Each row is a point. Each copy is the shape, with its points in the same order, stretched, turned, moved and blurred by noise. Some copies are also mirrored. Which?
In the rows, zero is written as 128.

Shape (5 x 2)
[[111 147]
 [196 115]
 [122  88]
 [137 136]
 [ 91 141]]
Copy 1 (5 x 2)
[[112 146]
 [198 112]
 [136  92]
 [142 132]
 [ 85 138]]
Copy 1 is: only turned
Copy 2 (5 x 2)
[[147 108]
 [129 178]
 [ 72 144]
 [145 131]
 [134  98]]
Copy 2 is: mirrored
Copy 3 (5 x 2)
[[147 137]
 [ 46 163]
 [127 101]
 [116 149]
 [171 121]]
Copy 3 is: mirrored
Copy 4 (5 x 2)
[[114  98]
 [113 179]
 [154 124]
 [118 121]
 [131  75]]
Copy 4 is: only turned

Shape (9 x 3)
[[159 150 177]
 [126 152 103]
 [170 151 153]
 [147 117 144]
 [102 110 157]
 [115 183  74]
 [113 120 134]
 [132  82 140]
 [116  93 130]]
Copy 1 (9 x 3)
[[ 77 114 199]
 [ 82 118 104]
 [ 73  91 189]
 [122  99 165]
 [160 149 148]
 [ 48 123  54]
 [139 135 128]
 [179 101 151]
 [169 118 135]]
Copy 1 is: mirrored
Copy 2 (9 x 3)
[[186 119 132]
 [124 140  99]
 [171 107 116]
 [145 118 144]
 [144 156 167]
 [112 153  61]
 [132 148 144]
 [125 122 174]
 [119 137 164]]
Copy 2 is: only turned
Copy 3 (9 x 3)
[[155 185 147]
 [127 148 100]
 [157 179 129]
 [143 139 146]
 [112 135 170]
 [113 150  57]
 [126 138 148]
 [131 108 159]
 [126 106 152]]
Copy 3 is: only turned
Copy 4 (9 x 3)
[[134  62 165]
 [138 146 148]
 [156  81 166]
 [137  95 141]
 [ 85 114 130]
 [143 179 162]
 [100 128 134]
 [111 108 110]
 [116 129 116]]
Copy 4 is: only turned

Shape (11 x 6)
[[107 118 164  88 118 138]
 [109 121 139 151  66 102]
 [ 79 106 106 156 105 133]
 [152 159 128 120 121 152]
 [132 177 138  94 150 137]
 [ 85 135 126 145 114 120]
 [173 143 143  81 135 184]
 [131 184 132 119  91 130]
 [106 116  96 108 139 129]
 [104 122 110 132 143 199]
 [ 73 143 110 132  56 140]]
Copy 1 (11 x 6)
[[115 166 123 141  96 137]
 [ 90 174 116 102 149 102]
 [110 152 139 120 160 142]
 [105 119  99 146  96 104]
 [121 126 103 168  73  86]
 [110 151 144 141 144 105]
 [113 118  93 146  61 143]
 [ 88 141  87 163 105  72]
 [144 134 114 141 139 149]
 [104 116 145 140 117 165]
 [ 66 168 105 151 152 106]]
Copy 1 is: only turned
Copy 2 (11 x 6)
[[119 121 172 157 122 151]
 [131 107 140 107 172 171]
 [143  92 135  89 135 146]
 [149 157 157 125 145 128]
 [124 183 153 143  91 127]
 [127 128 138  97 115 146]
 [157 147 184 163 147 124]
 [142 168 157 116 143 164]
 [146 120 126 141 102 132]
 [161 108 174  96 126 122]
 [164 105 164  93 156 197]]
Copy 2 is: only turned
Copy 3 (11 x 6)
[[ 96 140 119  83 116 137]
 [122 160 109 125 144  78]
 [157 126 153 114 175 103]
 [ 96 108 125 156 109  87]
 [113 101 142 131  87 113]
 [148 122 135 112 141 101]
 [ 45 100 118 145 106 125]
 [105 116 130 143 108  39]
 [138 117 186 124 141 146]
 [123  85 149 118 173 136]
 [124 127 157 110 162  30]]
Copy 3 is: only turned
Copy 4 (11 x 6)
[[ 99  67 149 114 155 144]
 [ 94 129  85  41 176 154]
 [134 158 130  87 147 186]
 [131 137 127 116 137  54]
 [161  89 129 143 143  45]
 [147 122 108  80 149 153]
 [101 123 169 165 125  46]
 [141 113 127  74 174  54]
 [152 129 139 164 164 149]
 [137 163 184 129  97 131]
 [130 139 162  46 195 152]]
Copy 4 is: mirrored
